Every row gives one point. The window is the flat piece filled in between its corners: a triangle in 3 columns, a solid with four corners in 4, and so on. A path goes straight from each point to the next, and from the last back to the first. After which points does the path pass through the window?
In the rows, 128 means zero.

Window:
| 155 | 155 |  50 |
| 102 | 108 | 118 |
| 111 | 110 | 167 |
Path:
(1): | 158 | 128 |  53 |
(2): | 114 |  95 | 113 |
(3): | 103 | 136 | 112 |
(4): | 114 | 170 |  94 |
(5): | 203 | 130 |  26 |
(6): | 160 | 107 | 107 |
(7): | 113 | 173 |  25 |
(8): | 103 | 136 |  91 |
(9): | 164 | 107 | 103 |
(10): | 129 |  97 |  76 |
(11): | 134 | 167 |  71 |
(12): |  85 | 160 | 101 |
(13): | 157 | 108 | 128 |
(14): |  63 |  10 | 201 |
(15): | 113 | 136 | 152 |
(16): | 143 | 177 |  61 |
Through the window after points: 2, 8, 12, 16

Window, 4 rows:
| 128 | 104 |  66 | 142 |
| 177 | 212 | 185 | 142 |
| 107 |  81 | 108 | 110 |
| 112 | 200 | 160 | 129 |
Path:
(1): |  89 |  62 |  80 | 169 |
(2): | 111 | 121 |  95 | 103 |
(3): | 157 | 151 |  59 | 132 |
(4): | 123 |  74 | 146 | 153 |
(5): | 121 | 138 | 131 | 154 |
(6): | 159 | 225 | 130 |  85 |
(7): | 161 | 148 | 140 | 100 |
(8): | 154 | 166 | 161 | 171 |
(9): |  74 | 105 | 134 | 143 |
(10): | 130 |  73 |  68 |  89 |
(11): | 122 | 226 | 150 |  67 |
(12): | 209 | 184 | 200 | 200 |
Through the window after points: 5, 11

Window, 6 rows:
|  66 | 190 | 154 | 179 | 148 | 133 |
| 110 |  85 | 154 | 128 | 137 | 181 |
|  94 | 119 | 156 |  80 | 110 | 165 |
| 177 |  54 | 218 | 147 | 140 |  72 |
| 179 | 134 |  65 |  53 | 145 |  54 |
| 143 | 166 | 112 | 143 | 106 |  97 |
Path:
(1): | 126 | 128 | 131 | 140 | 117 |  84 |
(2): | 107 |  65 |  98 |  58 | 112 |  58 |
(3): | 180 | 149 | 154 | 148 | 137 | 144 |
(4): | 119 | 180 | 178 |  75 | 134 | 150 |
(5): | 118 |  82 |  83 | 163 |  86 | 104 |
(6): | 123 |  92 |  71 | 204 | 117 |  72 |
(7): |  60 | 225 | 229 | 109 | 161 | 179 |
(8): | 182 | 142 | 158 | 130 | 166 |  99 |
Through the window after points: 4, 6

Window:
| 127 |  93 | 120 | 173 | 155 | 126 | 152 | 160 |
| 175 |  91 |  96 |  12 | 166 | 167 |  55 | 118 |
|  94 | 142 | 150 | 122 | 105 | 142 | 188 | 195 |
| 122 |  99 | 172 | 180 | 105 | 149 | 206 | 102 |
| 133 | 152 | 131 | 113 |  54 | 160 |  67 | 128 |
| 137 | 181 | 131 | 173 |  92 |  44 | 247 | 175 |
|  91 |  96 | 176 | 154 | 216 |  75 | 160 |  91 |
|  84 | 158 |  93 | 172 | 158 | 111 | 180 |  55 |
Path:
(1): | 163 | 114 | 161 |  94 | 210 | 147 | 139 | 106 |
(2): | 120 | 155 | 178 | 153 | 165 | 132 | 184 | 166 |
(3): |  93 |  95 |  93 | 188 |   7 | 105 | 155 |  67 |
(4): |  97 | 114 | 105 | 149 | 108 | 109 | 166 | 123 |
(5): | 201 | 158 | 201 | 145 | 127 | 181 | 182 | 159 |
(6): | 158 | 180 | 191 | 213 | 136 | 131 | 167 | 105 |
(7): |  94 | 103 | 145 | 152 | 117 | 110 | 191 | 131 |
(8): |  96 |  94 | 111 | 113 | 120 | 103 | 107 | 120 |
Through the window after points: 8
